Each row of a before or after table is a point. The points were changed in one or more steps. Then noise was added and the rows were shuffled. The steps act on how far a point lies along the listed directions, d1 being the first. Name the steps. A step turns or swaps two directions, mirrors them in a line or flattens them onto one, adds a multiple of one to another, or multiplies one. Angles are multiples of 10 degrees, from the lower direction toward the higher: turns from -170 to 170, lines from 10 to 170 but not 90. Use the fewest steps. Two steps may share a direction if one is a turn and the other turns, adds or multiplies; they go together, in the order done. Otherwise the lowest direction goes first.

Directions:
(1): [ 57   2 -25]
(2): [-25   9 -56]
Before, 14 rows:
[[  5   2  19]
 [ 23  12  20]
 [-90  25 -88]
 [  0   5 -15]
 [-39   5  42]
 [-63  -9 -17]
 [ -3 -15  18]
 [ 62   4  31]
 [ 14  -2   3]
 [  9 -36  15]
 [-17  -6  -1]
 [-49   9 -28]
 [ 52  -5  -8]
 [-84  -4 -80]]
After (14 x 3):
[[  49  -10   23]
 [ -27   10  -48]
 [  39    0   53]
 [ -18   -6  -14]
 [  -2  -35   13]
 [ -13  -15   14]
 [   1   -2   20]
 [   9    0    9]
 [ -52  -10  -48]
 [ -53    7   15]
 [ -32   24 -118]
 [  11   14   32]
 [   7    4  -16]
 [ -31   -7 -110]]
Steps: turn d1 and d2 by -30 degrees

Directions:
(1): [-42 -35  37  -2  72 -38 -10  21 -10]
(2): [ 57  -1 -23   7  10 -13   2  83 -24]
(3): [ 33   3 -28 -40  48  -5  22 -13  72]
(4): [ -6 -30  47  11 -14  63   0  42  50]
Before (13 x 9):
[[ 30   2 -13  10  -3 -29  -7  43 -30]
 [-19  31  12  -3 -19  22  -2   0 -13]
 [ 11 -53  57  20  19  30  13 102  26]
 [ 93 -18  -7   9 -40  56  21  90  30]
 [ 33  -3   4 -40  78 -50  14  37  52]
 [-21 -14  32  26 -11  34   2  -3  56]
 [-16  15 -13 -42  27   5   8 -52  61]
 [-26 -27  20  -2  36  11   6  21  19]
 [  4   3 -18  29  37 -12 -12 -17  -7]
 [-25  -6  47 -16  12  37  -6  -7  81]
 [ 16 -73  78   9  76  24  13  87  84]
 [-51 -10  23 -14  48 -41   9 -27   8]
 [ -2 -26 -13 -14  49 -73 -19  24  -6]]
After, 13 rows:
[[-23  -2  26   0 -42  48  18 -11  53]
 [ 43 -34 -12 -15  91 -81   9  65 -36]
 [-47 -20  31  21  44 -24  -4 -13  19]
 [ 10 -76  82   1  91   8  12  77  81]
 [-23 -25  24   1  18  31  10  19  26]
 [-25  11  -9 -40  19   8   2 -58  55]
 [ 18  10 -17  34  -3  29  -4 -10  12]
 [-26  32  14  -2   3   2  -4   1 -27]
 [  0 -56  51  12  58  -7  14  99  11]
 [ 40 -14 -14  -3 -48  28 -11  35  57]
 [-51  -9  52 -23  53  -8 -11 -20  48]
 [ 43   1 -19   8 -18 -10   0  48 -15]
 [ 55   7   6 -38  17  17  23  33  93]]
Steps: mirror d1 and d4 in the line at 50 degrees; turn d2 and d3 by 10 degrees

Directions:
(1): [  8 -17 -48  20 -79 -46  36 -30  41  23 -18 -18 -15 -36]
(2): [-23 -20 -13 -57  -1  22 -45  22  86  39 -17  17  34  10]
Before, 9 rows:
[[-29 -16  17 -64  59  41 -65  50  70   2 -26  14  75  39]
 [  1   1 -50  53 -69 -37  66 -16 -26  16 -24 -29 -27 -44]
 [ 10  10  19  12  15 -11 -16  11 -48 -25   5  15  -8  13]
 [ -8  -6 -19  15   2  -8   3 -19 -35 -17   6  -4 -23   7]
 [-30  -3 -30 -17 -17  15   8  -4  66  27  -3 -28  26  -6]
 [ 32  -1  20  44 -29 -37  69 -48 -53 -41  20   4 -36 -14]
 [-60 -15  -2 -80  -5  16 -55  35 119  30  -4  32  57  18]
 [ 28  38  20  46  39  -2  35 -13 -51 -48  15  -4 -22  -4]
 [-11 -28 -30 -69 -49 -16 -29   5 105  63 -42   1  -3 -12]]
After (9 x 14):
[[  -7  -36  -60   -8  -76  -47   13  -11  105   25  -52  -23   37  -26]
 [ -22  -13  -53   21 -117  -77   51  -36   69   16  -10  -15   -6  -45]
 [  -5   -4   11  -24   16    4  -44   25    6   -1   -6   26   13   21]
 [  10    7   71  -13   66   31   -1    3  -52  -45   33   37    1   35]
 [ -16   -7   -8   -8   28   14  -22   -2  -23  -14    7    8   -8   21]
 [   1   25   29  -22   76   43  -29   25   17  -21    6   23   20   24]
 [  29   -3  -29   28  -79  -70   58  -43  -17   10  -23  -34  -65  -43]
 [ -10    9  -28   32  -32  -12   50  -28    3    0    6  -45   -4  -21]
 [  -3   33   22   44   42   21   32   19 -114  -30    8  -10  -18    4]]
Steps: turn d1 and d2 by -90 degrees

Directions:
(1): [  3 -28 -17 -16  28 -34 -43  75 -22  41  -1  59  -8  17  30 -45  20  27
  34 -50 -24  41 -17  39  47  41  13 -68  52  32 -13  16]
(2): [ 32   3  58  48 -69 -41 -47 -30 -30  39 -11   2  12  20  31 -40  -4  18
 -30  77 -44  19 -31 -14 -29  15   8  25  13  18 -80  -8]
(3): [-10  34  -5  10  64  -2 -10  14 -57 -14  36   7 -22  39 -12 -11  51 -37
  18  10 -50 -48   7 -17  13 -92  81   5 -34   8 -46  22]
Before:
[[  21  -14   44   31  -80  -35  -15  -41   11   26  -43   -6   36   -4
    43  -28  -23   45  -32   53    2   15  -27  -16  -56   64  -57   31
    -3   11  -41  -15]
 [ -18    1  -28  -53  -14   26   65  -37  100  -24  -19  -20   -6  -42
   -28   62  -59   16   -8  -23   83   -7   14    4  -31   24  -53  -10
   -24  -38  108   -5]
 [   4    8    3   28  -19  -26  -18   -1  -14    7  -15  -15   11    1
     3  -24   -6  -18   11   10  -20    9  -18   -1    6   11    9   13
    -7   12  -26    1]
 [  -3   53   11   18   32   -1  -25  -24  -64   22   27    0    1   24
   -17   -7   37  -40    5   62  -51  -69   -5  -45  -23  -90   67   25
   -19    7  -62    0]
 [   0   -3    2   18   -3  -54  -76   33  -27   60   31   41   33   31
    26  -54   13   41   22   11  -39   47  -39   31   43   34    5  -57
    52   36  -65    7]
 [   3  -12   16   12  -73    9    9  -13   25   13   -9   -6    8  -19
     9    5  -36   23  -11   40   31   36  -22   -7  -10   69  -35   -1
     4    3    6  -32]
 [  16   -7   15   18   29  -42  -54   62  -47   37   28   44   11   51
    17  -69   29    2   17   15  -72   22    3  -11   29  -23   44  -25
    21   32  -81   44]
 [   8   -4   15   12  -87  -27  -34  -30    9   12  -37  -36   26  -16
    10    3  -15   29  -58   70   -5    8  -30   -8  -30   42  -35   51
    22  -20   -9  -23]
 [ -20  -18  -32    5   -7   64   48  -32   43  -72   -5  -35    5  -43
   -46   70  -11   -8  -19   -6   45  -28   31  -20  -24  -37  -43   39
   -60  -17   90  -19]
 [  38  -22   80   58 -109  -28  -30  -27   15   35   -8   -5   29   -4
    30  -20  -31    0  -39   94   10   36  -35  -20  -52   37  -41   47
    38   11  -60  -32]]
After (10 x 32):
[[   6   35    1   14   45  -35  -70   25  -86   58   22   38   -6   38
    10  -45   54  -25   30   39  -78  -41  -21  -18    4  -65   75  -22
    17   32  -90    6]
 [  28  -44   38   63  -83  -31  -66    5  -20   23  -17   24   12   -2
    34  -31    5   43  -25   58  -44   40  -29    6  -16   32  -18   13
    11   36  -34  -14]
 [ -33  -41  -62  -61   52    1   28   65   41   -2  -32   33    9  -21
    21   -1   -2   33   40 -114   58   15    4   43   27   69  -62  -63
    17    9   78   15]
 [  -7    4  -32    3   15  -12    4   22   -2   -9  -11   -3    3  -12
   -10   -7   -2  -34   30  -30   -1    5    1    9   27    4    4  -10
   -15    9   11    6]
 [  14  -11   25   -5  -75  -38    1  -35   61   37  -31   14    3  -17
    15   -4  -49   47  -15   37   21   31  -25    9  -42   61  -45  -16
    11   -1   19   -3]
 [ -11   16  -24  -11   71   19   20   24    0  -34   36   -8   11   16
   -35   -1    9  -32   17   -9  -13  -33   41  -35   15  -73   29   13
   -37  -14    0   37]
 [ -55   29  -67  -30   60   43   41  -13   38  -36   50  -30   31  -17
   -50   46   -4  -20   28  -44   51  -29   23    3   25  -35  -21  -14
   -26  -34   66   -2]
 [ -29  -32  -72  -59   17  -10  -18   79   23    4  -27   14    9  -25
     1    9    1   32    7  -73   30   22   -9   39   49   61  -36  -40
    60  -14   76    3]
 [ -21  -58  -55  -55   57    7   21  115   48   -3   12   58    0  -27
    -1    9    2   -7   56 -112   69   37    5   48   49   51  -43  -75
    69   14   84    2]
 [ -24  -24  -33  -33   -6   33   31   38   42   -5   -1    9   -4  -26
    -5   21  -32   18   26  -42   55   38   -8   18   28   72  -40  -44
     7    2   66  -20]]
Steps: turn d1 and d2 by -140 degrees; add 0.7 times d3 to d2
